Rows are points. Each copy is the shape, with its points in the same order, turned, moved and blurred by noise. Is it also mirrored, or only turned?
In the rows, 128 means zero.

Shape (9 x 3):
[[143 109 156]
 [139 166 149]
 [122 143  88]
 [116 137 122]
 [159 186 165]
 [150 118 164]
 [129 105  86]
 [162 162  95]
 [136  95 137]]
Copy 1 (9 x 3):
[[124 153 168]
 [167 148 139]
 [115 109 110]
 [136 119 134]
 [192 169 127]
 [134 156 169]
 [ 89 108 122]
 [135 150  89]
 [103 137 170]]
Copy 1 is: mirrored
Copy 2 (9 x 3):
[[121 132 156]
 [ 89 155 113]
 [116 105  86]
 [122 131 107]
 [ 59 173 122]
 [106 139 159]
 [133  86 106]
 [ 73 105  96]
 [135 117 153]]
Copy 2 is: mirrored

Shape (7 x 4):
[[182 125 109 141]
 [114 112 146 121]
 [147 158 137 114]
 [139  95 155 154]
 [126  93 112  87]
 [ 80 123 137 106]
 [ 73 106 151 155]]
Copy 1 (7 x 4):
[[168 152 147 167]
 [139  93 126 127]
 [130 143 153 116]
 [156  83 151 160]
 [169 115  92 115]
 [112  91 106 108]
 [106  58 122 147]]
Copy 1 is: only turned
Copy 2 (7 x 4):
[[ 79 117 123 140]
 [137 169 143 133]
 [129 138 103 158]
 [109 154 174 151]
 [111 182 117 100]
 [170 173 131 117]
 [168 161 184 126]]
Copy 2 is: mirrored
Copy 3 (7 x 4):
[[ 79 116 144  94]
 [151 106 128 124]
 [126 145 160 116]
 [137  90 119  82]
 [122  83 142 159]
 [167 121 116 154]
 [175 110  81 116]]
Copy 3 is: only turned

Shape (12 x 6):
[[110  27 111 112 154  77]
 [139 132 109 127 142 159]
 [120 129 132 143 131 161]
 [131 144 129 114 138 140]
 [115 120 137 157 148 149]
 [119 107 139 139 148 145]
 [183 129 155  95  81 115]
 [186 142 146 157 148 147]
 [156 129 132 151 142 140]
 [107 138 119 149 141  84]
 [124 148 110 152  85 164]
 [136 110 139 155  78 166]]
Copy 1 (12 x 6):
[[135 146 145 111 249 122]
 [123 144 124 119 117  95]
 [130 119  95 119 121 105]
 [146 142 117 111 114 114]
 [125 128  86 129 140 103]
 [122 132  97 117 153 115]
 [129 119 166  91 106 179]
 [ 82 154 115 136  99 138]
 [106 139 113 136 122 123]
 [165 145 107 162 156 135]
 [139  83 122 135  95 102]
 [112  68 115 112 121 124]]
Copy 1 is: mirrored
Copy 2 (12 x 6):
[[ 53  80 114 108 159 167]
 [166 134 156 135 147 135]
 [161 143 136 156 133 138]
 [155 145 149 121 121 128]
 [155 145 115 152 140 154]
 [143 132 127 144 133 156]
 [158  85 138 113  75  85]
 [211 113 116 119 123 141]
 [177 122 120 128 137 137]
 [125 156  96 107 151 115]
 [169 140 142 176 139  85]
 [161 107 127 191 119 106]]
Copy 2 is: mirrored
Copy 3 (12 x 6):
[[138 210  58 127 105 138]
 [115  90 115 115 115 151]
 [145  89 124 127 137 152]
 [127  98 127 128 114 123]
 [159 106 119 112 133 157]
 [154 110 100 124 125 156]
 [104 100  96 156 165  70]
 [136  70 104  83 154 111]
 [132  97 112 101 144 133]
 [144 147 150 103 126 120]
 [106  91 154 137 168 158]
 [127  98 118 153 186 155]]
Copy 3 is: mirrored

Shape (13 x 8):
[[191 141 113  98  85 148 165 163]
 [130 156 117 132 125 140 153 132]
 [139 153 115  81 129 152 119 155]
 [159 157 114  89 151 139 156 156]
 [119 123 112 107 152  32 152 140]
 [128 152 113 143  89 147  27  68]
 [117  73 117 149  97 145 134 108]
 [117 119 126 141 152 133 144 151]
 [128 145 110 137 130 133 111 102]
 [118 132 121  98 148 131 151 147]
 [118 149 159 136  74 146 148 111]
 [119 152 124 138 100 146 140 166]
 [158 101 176 147 125 145 152 141]]
Copy 1 (13 x 8):
[[173 137 160  59  97  90 112 104]
 [160 117 147 115 113 145 115 133]
 [143 123 172 118  83 120 137 106]
 [163 103 177 116 105 103 122 130]
 [144 125 100 167 138  84 155 187]
 [ 84 172 157 116 149 216 178  79]
 [143 172  92 129 131 148  87  90]
 [131 116 136 146 110 134  86 134]
 [136 134 152 136 136 165 127 117]
 [159 105 138 150  92 123 119 118]
 [155 111 101  75 110 174 125 104]
 [134 123 136 101  77 148  95 128]
 [124 108 106  99 129 119  72  91]]
Copy 1 is: mirrored
Copy 2 (13 x 8):
[[ 87 123 115 130 102 142 124  39]
 [116 148 139 124 115 121 146 107]
 [140 142  95 115 117  97 128  72]
 [108 170 106  98 118 112 134  70]
 [ 99 172  68 115 184 167 152 142]
 [150  69 106 162  97  70  83 177]
 [129  66 144  99 133 148 147 131]
 [142 149 133  89 127 146 146 119]
 [124 124 120 123 115 104 128 144]
 [132 152 113  96 144 121 151  94]
 [123 110 172 158 145 118 125 101]
 [148 137 139 143 111 139 145  90]
 [123 124 167  88 136 163  96  95]]
Copy 2 is: only turned
